Every row gives one point. To make a cloud, some directions were put in groups of two or more. Within a group, all points are equally far from the middle, so they leave a hole (a ring in 2 directions, a hollow ball in 3). The other directions are filled evenly. Then the cloud was stretched, turned, moved and blurred a little. How many holes are there, and how many directions does each take, smallest first?
In the rows, zero is written as 128.

Cloud (20 x 3):
[[153 136 190]
 [183 151 106]
 [121 142 194]
 [ 87 130 118]
 [126 190 116]
 [ 80 147 161]
 [175 111 132]
 [178 168 104]
 [184 163 151]
 [105 167 176]
 [112 181 107]
 [130 146  86]
 [158 188 127]
 [118 102 126]
 [182 166 110]
 [145 130 193]
 [182 153 163]
 [ 85 166 147]
 [108 182 114]
 [ 98 108 169]]
Holes: 1 (3)

Cloud (22 x 3):
[[116  77 140]
 [ 79 128  87]
 [111  66  96]
 [164  97  93]
 [156  76 127]
 [172 114  99]
 [121  83  81]
 [101  66 116]
 [155 112 156]
 [ 91 104  80]
 [120  87  80]
 [164 142 100]
 [121  64 120]
 [127  71  89]
 [103 173 160]
 [168  99  97]
 [128 122  79]
 [173 130 147]
 [ 59 105 128]
 [112 167  99]
 [161  76 110]
 [ 82  86  90]]
Holes: 1 (3)

Cloud (29 x 4):
[[ 78  91 136 130]
 [119 172 118  95]
 [153  90 193  88]
 [126 110 111 166]
 [113 163 128  58]
 [175 161 149  78]
 [180 142 133  65]
 [135  84 118  52]
 [ 72 132 106  90]
 [ 84 115 111 139]
 [158  81 180  63]
 [146 147  82 123]
 [192 123 167 102]
 [166 124 187  88]
 [112 118  74  88]
 [109 104  74 111]
 [ 75 111 125  51]
 [103 123 143 140]
 [169 168 118 106]
 [136 177 118  92]
 [ 85 147 117 104]
 [168  72 180  93]
 [105  99 179  62]
 [104  76  88 115]
 [119 134  80 139]
 [142 117  81  93]
 [178  82 156 135]
 [111 142 137 137]
 [ 92 118 130 143]]
Holes: 1 (4)

Cloud (30 x 4):
[[138 108 155 173]
 [142 163 142  86]
 [194 106 107 170]
 [ 89  80 126  85]
 [126 140 155 205]
 [176 109 130 187]
 [129  78 137  67]
 [ 96 157 116 178]
 [141  85 139 127]
 [121  93 106 148]
 [108  75 134  94]
 [154  97 124 191]
 [102  82 170 118]
 [118 149 150 217]
 [116  92 179  99]
 [158 180 102 196]
 [155 120  90 124]
 [126  88 118  93]
 [134  94 103 161]
 [151 175 115 161]
 [174 123 174  82]
 [113 117  85 190]
 [ 62 141 149  99]
 [123 159 150 109]
 [150  99 132 188]
 [143  95 103 185]
 [ 91 141 157 215]
 [110  89 174 116]
 [131 160 153 108]
 [138 112  85 182]]
Holes: 1 (2)

Cloud (50 x 6):
[[ 78 142 165 181  90 133]
 [150 110 156  90 145  91]
 [133  93 120 137  66 113]
 [ 20 110 154 118 107 134]
 [133 124 156 106  69  72]
 [ 95 157 180 128  78  93]
 [132 101 194 105 113 116]
 [136 148 148  86 132  57]
 [127 147 173  93 118 162]
 [ 47  93 140  87 117 130]
 [ 57 104 153  97 109 162]
 [ 69 169 100 134 145 167]
 [138 154  58  39 148 145]
 [121 118 136  97  74  53]
 [ 54 105 167 176 104 102]
 [135 128 179 158 185 122]
 [148 175 142 112 168  98]
 [ 69 153 111 104 120 173]
 [ 63 180 100 129 147  80]
 [ 93 131 163 109 181 126]
 [176 170 149 159 127 132]
 [134  86 224 172 126 158]
 [129  70 122 145 108 188]
 [189 157 128 173 124 125]
 [158 151  64 132 130  90]
 [130 102 162  91 151 108]
 [121 140 179 154 149  77]
 [152  73 133  92 105 175]
 [ 88  78 168 108 144 141]
 [125 157 139 128 138  58]
 [146 119 163  69  91  69]
 [103 135  94 159 168 173]
 [141 128 187  99  94 118]
 [111 103 112 134  79 139]
 [ 79 102 100 111 157 121]
 [192 103 177 150  91 130]
 [184 123 136 112 154  84]
 [ 84  64 153 131 113 165]
 [ 82  86 183 118 149 143]
 [160  69 110 111 171 138]
 [126 178 103 106 133  52]
 [168 158 158 187 119 137]
 [186 130  91 163  99 127]
 [130 149 146  88 169 101]
 [129 129 145  67 110 165]
 [162 113  62 105 148 170]
 [ 82  91 186 107 126 156]
 [ 82 130 122 105 184 141]
 [ 95 125 134 123  67 101]
 [136 107 132 141 194 158]]
Holes: 2 (2, 2)

Cloud (46 x 6):
[[176  91 160 126 153 181]
 [100  64 157 150 108 124]
 [ 87  58 146 148 154 118]
 [146 122  77 176 111 101]
 [170 120 106  56 118 142]
 [187 144 130 123 194 101]
 [204 111 126 133 184 112]
 [ 71 121 176 168 124 119]
 [161 171 178 124 116 139]
 [149 134 112 121 107  51]
 [127 138 152 183 201 122]
 [ 98  96 119  92 111 169]
 [167 108  86  74 125 133]
 [112  84 117 186 127  91]
 [104 157 185 160 138 136]
 [109 138 177 180 168 144]
 [209 160 103 141 152 103]
 [105  86 141 138 218 135]
 [102 147 183 174 148 127]
 [ 74  92 127 156 157  89]
 [156 135 172 166 120  72]
 [196 159 123 146 170  92]
 [ 83 146 143  62 125 137]
 [128 114 192  71 153 135]
 [129 145 144  44 119 130]
 [166 119 164 118 200 105]
 [ 86 148  97 134 133  88]
 [147 192 109 142 138  89]
 [136 194 111 130 152 147]
 [139 141 128 141 222 120]
 [131  87 183  97 123  94]
 [128 117 187 124  86  88]
 [176 137  86 157  98  86]
 [135  56 127 135 146 102]
 [ 63 118 160 131 105 141]
 [150 133 118 130 152 205]
 [132 191 153 118 100 127]
 [151  64 111 125 159 106]
 [ 97 148 184 169 138 126]
 [137 155 151 176 187  96]
 [123 111 166 111 207 106]
 [123  95 112 142 220 138]
 [178  93 177 107 159 147]
 [118 104  85  88 135 163]
 [194 132 140  90 133 178]
 [174  87 178 106 163 138]]
Holes: 3 (2, 2, 2)

Cloud (78 x 8):
[[110 120  95  63 145  45 132 129]
 [ 38 147 165 146  91 108 151 149]
 [122 146 129  84 115 151 125  93]
 [102 106  85 102 175  90 109 113]
 [145  97  95 128 152 132 149 150]
 [117  74 117  88 152 161 136  92]
 [124 131  51 161 141 140 107 118]
 [ 94 170  71 122 151 142 105 150]
 [ 71 158  94 118 157  67 102 154]
 [ 82  54  98 100 141 168 114  95]
 [ 93 115 161 200  78 205 144  88]
 [136 161 175 116 104 123 153 108]
 [123 181  81 119 104 196 139  94]
 [152  55 125 133 113 113 146 165]
 [118  83 144  64 143  84 125 181]
 [ 96  70 100 154 143 170 128 152]
 [ 42 126 186 162 122  98 180 159]
 [145 106 124  77 151  50  96 182]
 [ 95 144 202 127  84 130 103 145]
 [132 124 105  86  84 136 114 143]
 [127 102 211 141 166 102 150 152]
 [108 185 175 166 149 104 137 115]
 [118 124 165 112 119 170 146  85]
 [ 66 108 145 140 178 160 158 117]
 [ 53 145 177 145  82 107 132 136]
 [122 143 180 103 111 100 161 135]
 [119  69  81 140 131 135 123 169]
 [ 99 213 104 134 115 166 115 137]
 [ 56 139  80 141 111 101 150 110]
 [123 194 143 179 105 164 138 134]
 [142 172  46 106 169  89 130 139]
 [ 99 150 137 105 165 116 165 188]
 [152 183 128 117 140 146 122 167]
 [113 194 133 157 112 101 122 177]
 [ 74  85 167 173  93 137 151 109]
 [158 131 166 162 101 164 117  77]
 [105 113 129 148  95 210  74 108]
 [118 116 168 192 120 149 114 137]
 [ 64 170 111 128  63 107 103 166]
 [ 48 104 156 150  98 141 149 155]
 [ 40 118 174 112 164 119 137 185]
 [149 176 212 134  90 101 147 138]
 [135 127  70 145 160 127 183  97]
 [ 76 123 158 141 155 158 116 167]
 [164 131 125 177  87 149 106 163]
 [ 72  88 196 133 137  71 156 156]
 [116 152 190 125  87  83  88 161]
 [199  95  86 139 149 132 124 127]
 [167  70 179 138 153 108 162 144]
 [ 57  84 130 151  93 114 137 161]
 [130 181 176 116 173 133 131 117]
 [196 152 101 152 154 157 142 107]
 [133 190  60 115 154 181 112 125]
 [ 98  81  76 141 151 201 150 117]
 [157 198 154 108 110  72 113 139]
 [108 143 222 131 108 153 158 110]
 [104 137 105 163  81 147 154 115]
 [ 68 117 139 143  66 178 118 159]
 [ 67 139 158 155  78 167 146 152]
 [ 81 160 143  89 121 152 124  90]
 [ 54  78 119 137 123 127 134 157]
 [ 63 143 156 150 153  70 148 181]
 [144 151 135 118 116 134 155  70]
 [ 88 160 136 141  78 172  90 173]
 [161 132  92 131  94 220 131  84]
 [132  33 187 123 146 146 138 147]
 [152 210  80 135 149  84 137 136]
 [ 63 169 129 150 103  95 176 138]
 [150 121 102 113 164 110 177 105]
 [142 176 146 108 180 106 130 113]
 [155  81  59  88 151 111 121 141]
 [158 113 207 170  83 162 123 103]
 [ 88 169 152 167  66 144 127 153]
 [107 138 116 158 104 147 177 113]
 [ 52 189 117 132 113 144 166 119]
 [151 197  59 117  95 123 108 112]
 [123 178 232 142 129 140 131 137]
 [176  93 138 161  87 136 144  62]]
Holes: 2 (2, 2)

Cloud (89 x 8):
[[ 72 140  93  92 183 112 112 116]
 [ 86 116 178 118 140 143 108 119]
 [103 175 167 110  86  98 136 189]
 [164 116 118 104  78 164  94 146]
 [ 92 219 126 114 131 119 132 109]
 [129 186 161 145  76 135 145 130]
 [119 183 140 119  63 127 131 111]
 [105 181 125  66  78 136  77  92]
 [ 85 162 138 142  80 125  97 174]
 [ 99 168  81  89 153 106  95 157]
 [183 100 170 115  63 102 148 158]
 [112 122 197 185 127 104 152 197]
 [157  56 135 131  94 141 161 199]
 [ 89 146 117 118 185 151 122  86]
 [169 139 178 171 104 117 170 164]
 [133 140 120  69 100 138 172 185]
 [127 181 133 121 144 140 178 124]
 [118 157  84  94 175 149 116  83]
 [135  93 154 160 117 112 111 145]
 [160  61 148 121 102 142 173 208]
 [ 92 104  50  99 179 165 108 122]
 [133 100 134 112 108 156 181 102]
 [ 91 171 153 130 130 131 111 208]
 [133  61 110 177 158 110 196 183]
 [151 126  41  89 108 154 141 117]
 [ 71 117 159 139 117 128 184 174]
 [ 92 178 128 126 174 168 146 112]
 [ 60 158 202 144 143 126 120 159]
 [ 61 141 152 127 164 175 119 178]
 [100 155 123 182 160 138 164 194]
 [ 93 150  83  66 147 122 130 157]
 [115 192 114 129 139 159 163 121]
 [ 81 168 125  75  97 179 126 143]
 [ 84 107 140 149  91 143 104 170]
 [167  75  98 124  96 125 155 189]
 [156 206 112 115 111 115 119 126]
 [ 58 145 109 146 127 153  70 150]
 [ 90 141 179 162 185 107 135 175]
 [ 68 114 183 189 172 129 129 152]
 [ 85 148  79 100 103 183 114 112]
 [ 99 191 163 105  60 130 103 118]
 [ 71 195 133 124 136 146 127 186]
 [160 172  94  94  81 108 121 105]
 [ 80 172 133 143 159 153  90 190]
 [150 131 181 131  84 168 111 184]
 [ 90 148 134  99  61 117  97 131]
 [160 116 156 111  86  80 155 183]
 [151  97 144  62 116 160 161 167]
 [143 105 104  94 171 164 114 123]
 [119 139 209 145 137 128 178 160]
 [162 126 156 119 160 110 173 152]
 [ 63  91 101 182 190 175 138 145]
 [136 175 102  51  80 148 136  96]
 [ 50 148 117 197 154 150 119 156]
 [120  94 112 113  83 133 100 171]
 [152  87  72  93 131 117 143 172]
 [137  60  83 130 138 142 210 158]
 [134 125  90 130 107  98 101 129]
 [115 151 168 105 145 174  97 170]
 [102 111  56 176 166 117 150 136]
 [150 196  93  53  88 146  80 111]
 [146 128  88  93  95 155 165  93]
 [123 104 138  81 125 128 166 103]
 [168 108 111  88  93  87 166 128]
 [115 158 119  84 125 174  61 110]
 [170 199 120 113 100 134 126 150]
 [ 93  77 113 111 169 113 177 150]
 [ 87 103 191 153  93 119 161 175]
 [ 95 120 109 128 163 113  73 137]
 [136 126 223 147 108 133 131 172]
 [ 48 170  86 103 115 130 104 110]
 [143 150 169  44  63 118 120 135]
 [ 66 192 117 106  97 119 114 105]
 [148 133  94  75  87  86 137 127]
 [155 113 125 170 125 154 138 190]
 [ 76 120 155 177 191 129 163 198]
 [159 128 133 112 122 118  84 129]
 [ 97  96  52 133 161 173 154 110]
 [140 215 124  98 126 106 114 131]
 [171 151  83  62  86 148  97 149]
 [150 114 126  87  49 142 160 186]
 [125 135 203  95  78 160 149 148]
 [188 117 165 109  45 134 132 152]
 [ 61 185 112 165 128 127 138 157]
 [106  92  57 102 175 112 147 132]
 [153 151 157 119 107 107 199 143]
 [114 169 181  85 122 100 116 168]
 [136  72  61 131 132 117 136 149]
 [103 114 157 180 132 134 112 121]]
Holes: 2 (2, 6)

Cloud (105 x 9):
[[ 55  93 147 132 127 140 143  83 109]
 [ 94 166 117 144 169  87 182 169  92]
 [ 83 124 124  79 148 147 149 150 157]
 [134 174 157 158 168  76 104 117 154]
 [ 89 163 109 177 183  51 118  98 104]
 [127 158 163 140 181 171  96  96 137]
 [129 210 106 122 159 173 185 157 202]
 [215  95 112 138 103  79  92 130 158]
 [136 107 121 103  92 102 147 181 135]
 [117  94  53  88  92 137 152 172 100]
 [149 115 152 128 128  46  92 111 144]
 [ 89 170 163 156 208  65 123 160  81]
 [115 169  56 163 162 154 144  71 180]
 [109 135  82 197 141  51  76  84 110]
 [137 110 117  96  91 133 180 171 155]
 [153 147 144 208 129 147 124 110 180]
 [118 185 162 197 140 105 129  51 138]
 [ 97 158  94 112 138 118 155 186 156]
 [104 168 143  73 177 127 107  89 152]
 [164 113 141 189 128  94  74  87 141]
 [166 153  94 179 116 147 104  80 140]
 [157 100 149 121  97 225 113  85 183]
 [ 88 136  84 115 126 131 125 165 103]
 [118  75 132 184 132  52  93 110 136]
 [139 160 115 130 177  31 113 117 137]
 [185 167 147 146 134  99 114  90 152]
 [158 115 161 149 130  76  85  65 109]
 [ 77 121 125 192 156  65 139 112 150]
 [121 130  52 153 134 106 135  88 133]
 [147 197 124 115 112 146 147 117 177]
 [188 167 144 132 125 163 127 173 181]
 [141 104  96 107 100 138 103 104 201]
 [145 127  89 144 158 120 180 128 179]
 [ 98 157 132 182 179  51 116  98 143]
 [130 213 147 100 134 158 143 158 141]
 [160  72 169 132 130 141 135 175 107]
 [148 149 116  88  99 164 121  94 150]
 [124 148 203 124 163  91 110 146 127]
 [102  78  86 181  98 157 182 136 131]
 [ 78 164 136 116 139 100 161 176 125]
 [101 114 120 135 120  99 149 189 147]
 [ 80 231 122 117 168 165 156 103 176]
 [108 171 178 123 198 164 101  50 153]
 [ 86 116 142 193 118 123 126  74 114]
 [178 184 102 161 173 124 126 173 181]
 [156 131 137 139 182  55  93  98 133]
 [138 145  95 155 183 132 153 111 161]
 [147 106  77 169 130 100  71 108 134]
 [114 130 117 101 130 150 172 225 150]
 [137 139 107 132 118 211 149  75 177]
 [106 117 164 134 144 141  60  72 165]
 [118 171 129  96 153  99 129 104 182]
 [132 202  88 114 137 191 144 127 180]
 [109 230 171 139 173 125 138  68 195]
 [152 153 155 147 182 162 165 122 192]
 [101  91 105 110 113  85 123 109  66]
 [119 137 137 121 145 198 123  93 171]
 [ 86 133 160  91 142 154 125 108 113]
 [149 125 118 175 141 145 132 141 134]
 [134 106 108 143 120 141 183 208 157]
 [163 114 110 107  99 178 181 108 106]
 [126 145 140 130 124 147 157 140 192]
 [140 176 124 141 182 107 157 139 153]
 [123 234 173  79 173 161 141  94 170]
 [163 144 106 120 126 107 173 137 146]
 [152 128  75 150 162 101 152 177 137]
 [ 78 159 145  79 130  83 167 148 107]
 [151 163  95 162 142 121 168 136 149]
 [139  47 101 117 127  94 171 164 135]
 [113 140 102  84 163 130 106 169 137]
 [174  94  94 106 140  86 142 180 164]
 [144 169  52 156 154  74 163 112 142]
 [161  94 120  95 119 157 171 180 196]
 [ 82  69 149 143 126  48 144 146  79]
 [146 109 122 164 153  76  69  90 123]
 [151 115 154  64 123 143 112 187 141]
 [160 135  80 153 156  98 144 150 143]
 [110 108  69 110 137 147 148 188  95]
 [101 166 139  30 158 163 186 152 130]
 [ 88 145  55 146 128 135 126 104 171]
 [ 65  98 171 145 143  75 157 159 113]
 [106 167 165  48 135 154 146 149  94]
 [152 147 147 127 137  92 108 177 138]
 [117 167 155  80 157  77 176 132 110]
 [102 117 134 146 167 186 177 128 140]
 [147 213 117  70 130 129 134 145 126]
 [111  70 167 172 115 109  97  75 115]
 [120 160 163 162 152 135  75  64 119]
 [140 119  88 111 135 138 125 149 222]
 [126 155 112 106 170 131 103  61 154]
 [111 150  80 162 166  88 149 138 106]
 [192 187 169 129 170 118 100 139 164]
 [119 130 115 121 156 107 175  89 113]
 [107 221 204  82 177 130 154 147 118]
 [121 152 112 173 142 187 145  85 157]
 [127 170 181 129 173 116 143 128 154]
 [ 99  98 170 105 120 137 128 142 173]
 [ 82 233 171 101 158 157 131  56 133]
 [186 156 108 183 115 142 130 107 153]
 [142  68  85 174  99  98 128  84 150]
 [117 162 133 147 186  96 144 102 120]
 [ 89 204 142 101 123 132 174 157 115]
 [126 175 183 134 209  76 111 106 148]
 [169 103  76 122 169 149 116 119 169]
 [133 124 167 156 174  76 100  93 141]]
Holes: 1 (2)

Cloud (105 x 9):
[[159 120 133  84  85 173 135  71 164]
 [173 136 126 113  85 166 120  54 119]
 [154  63 122 131  97 169 150 140 115]
 [146 109 164 175 103 187 159 127 149]
 [109 182 174 123  88 165 129 139 175]
 [ 84 150  87 128  56 169 157 140 116]
 [130 115 104  70 143 146 127 113 100]
 [109 128 101  98 151  97 112 171 159]
 [159 144 129 119 107  97 113  43 111]
 [164 126 151 112 104 113 173 101 116]
 [142  76 114 129 162 123  68 126  83]
 [ 97 160 142 136  45 218 193 106 136]
 [136 118 120  86  69 180 167  67 117]
 [144  53 112  96 182 134  68 127 178]
 [123  92  82  98  82 135 161  82 153]
 [158 165  70 116  79 163 104 123 200]
 [176  77 163 149 159 142 117 125 124]
 [ 93  58 145 118  91 121  74  85 135]
 [107  49 154  93 108 178 110  79 144]
 [118  99 138  91 128 153  47  84 133]
 [188 149 113 118 172  93  78  78 180]
 [110  70 146 148 109 103 143 131 169]
 [150 126 159 140 152 145 124  55 121]
 [ 93  66 152 104  98 143  70  63 138]
 [ 84 137 153 154  99 200 161  88 123]
 [121 106 101 121 155 107 107  96  77]
 [ 89 111 115 116  57 174 168  76  66]
 [ 71  74 146  93  52 184 141 148 110]
 [148 125 197 142 100 149 130 162 148]
 [116 118 168 124 118 197 137 182 156]
 [113 109 138 116 150 148  70  59 122]
 [160 137  87 111 167 104  59  96 212]
 [120 133 142 134  90 236 139 129 121]
 [108  75 141 108 158 107  97 100  65]
 [168 102 113 113 162  98  74  80 226]
 [159 129 147 157 136 109  78  66 152]
 [106  67 137 113  67 125  99 122 168]
 [130 135 138 117 191 121  98  98 181]
 [108 135 155 107 123 100 150  62 113]
 [ 73 120 134 128 115 156 102  85 164]
 [156 145 128 114  98 217 134 136 157]
 [118 155 133 148 103 143  69 150 177]
 [150  96 152  85 134  92 100  83  67]
 [142 140 139 136  62 162 193  68 140]
 [165 148  64 134 135 164 139 119 117]
 [132  97 150  90 161 151 106 107 192]
 [173 184  88 120 167  88  76 115 156]
 [141 120 175 128 136 192 135 174 148]
 [ 75  82 143 121 112 189 122 161 105]
 [172 166 104 117  64 155 102 101 176]
 [138  84  91 153  99 102  95 106 107]
 [145 188 112 118 178 124 119 142 167]
 [135 123  83  67 108 143 128 106 159]
 [151 199 141 113 147 135  97 114  97]
 [108 107 154 126 165 171 102 179 128]
 [133 130 131  99  29 126 155  80 126]
 [ 96  38 142  82  98 141  88  92 104]
 [156 160 136 130 145 132 172 117 198]
 [172 190 105 134 123 162  83 153 177]
 [153  85  91 142 156 148  99  53 167]
 [102  72 112 115  60 188 134 150 110]
 [117 165 147 153  77 128 123 174  80]
 [131  91 106  66 124  95  96  88 117]
 [132 114 138 138  90 159 163  96 222]
 [136 127 162 106 137 122  38 139 141]
 [169 110  55  92 136 131 120  95 156]
 [102 138 129  84  65 188 188 125 117]
 [110 134 127 134  51 192 190  64 100]
 [118 151 160 111  80 165  72 158 161]
 [132  51 126 153  82 131 145 107 144]
 [ 84  99  86 129  82 134 109 136 114]
 [129 179 162 128 110 113 143 173 100]
 [ 88 109 141 161 105 135 126 176 158]
 [129 163 133 124 104 119  93 112 209]
 [154 121 131 107 130  91 104  72  69]
 [167 102 117  98 129  96 126  67 107]
 [146 140 100 157  47 153 159  66 182]
 [ 96  78 162 109  94 120 163  77  79]
 [124  96 158  98  59 125  68 129 126]
 [137 115 128 158 145 178 139 197 200]
 [123 203 144 133 130 158  99 140 139]
 [135 138 138 176  82 198 137 176 164]
 [193 129 107 103 139 155 130  88 174]
 [126 121 134 160 112 182 109 184  92]
 [113 153 146 151  82 174 191  73  98]
 [158 145 104 148  56 202 151  88 143]
 [148 124 123 121 158 111 178 157 160]
 [166 139 165  90 144 123 114 162  73]
 [150 101 147 128 182 139 108  66 149]
 [119  68 136 119  72 193 146 156 158]
 [120 106 128  78 116 163 109  84 187]
 [117 108 154 129 146 198  96 151  95]
 [ 88 200 133 132  85 158 141 132 150]
 [134 148  76 177  57 149 171  83 179]
 [188 145 132 122 162 100  78 102 206]
 [148 142  83 158  99 147 119 208 137]
 [170 141 138  74 139  95  98 101  94]
 [176 179 148 129 107 110 122  93 173]
 [117 123  76 166 135 173 118  86 161]
 [185 132 128  90 164  94 120 115 113]
 [144 144  92  90  71 120 105  76 171]
 [126 119 113 129 147  65  68 155 145]
 [171 110  98 137 152 126  64 170 107]
 [ 77 123 140 163  89 162 127 104 177]
 [ 96  98 113 135  50 149 162  85  80]]
Holes: 2 (2, 6)
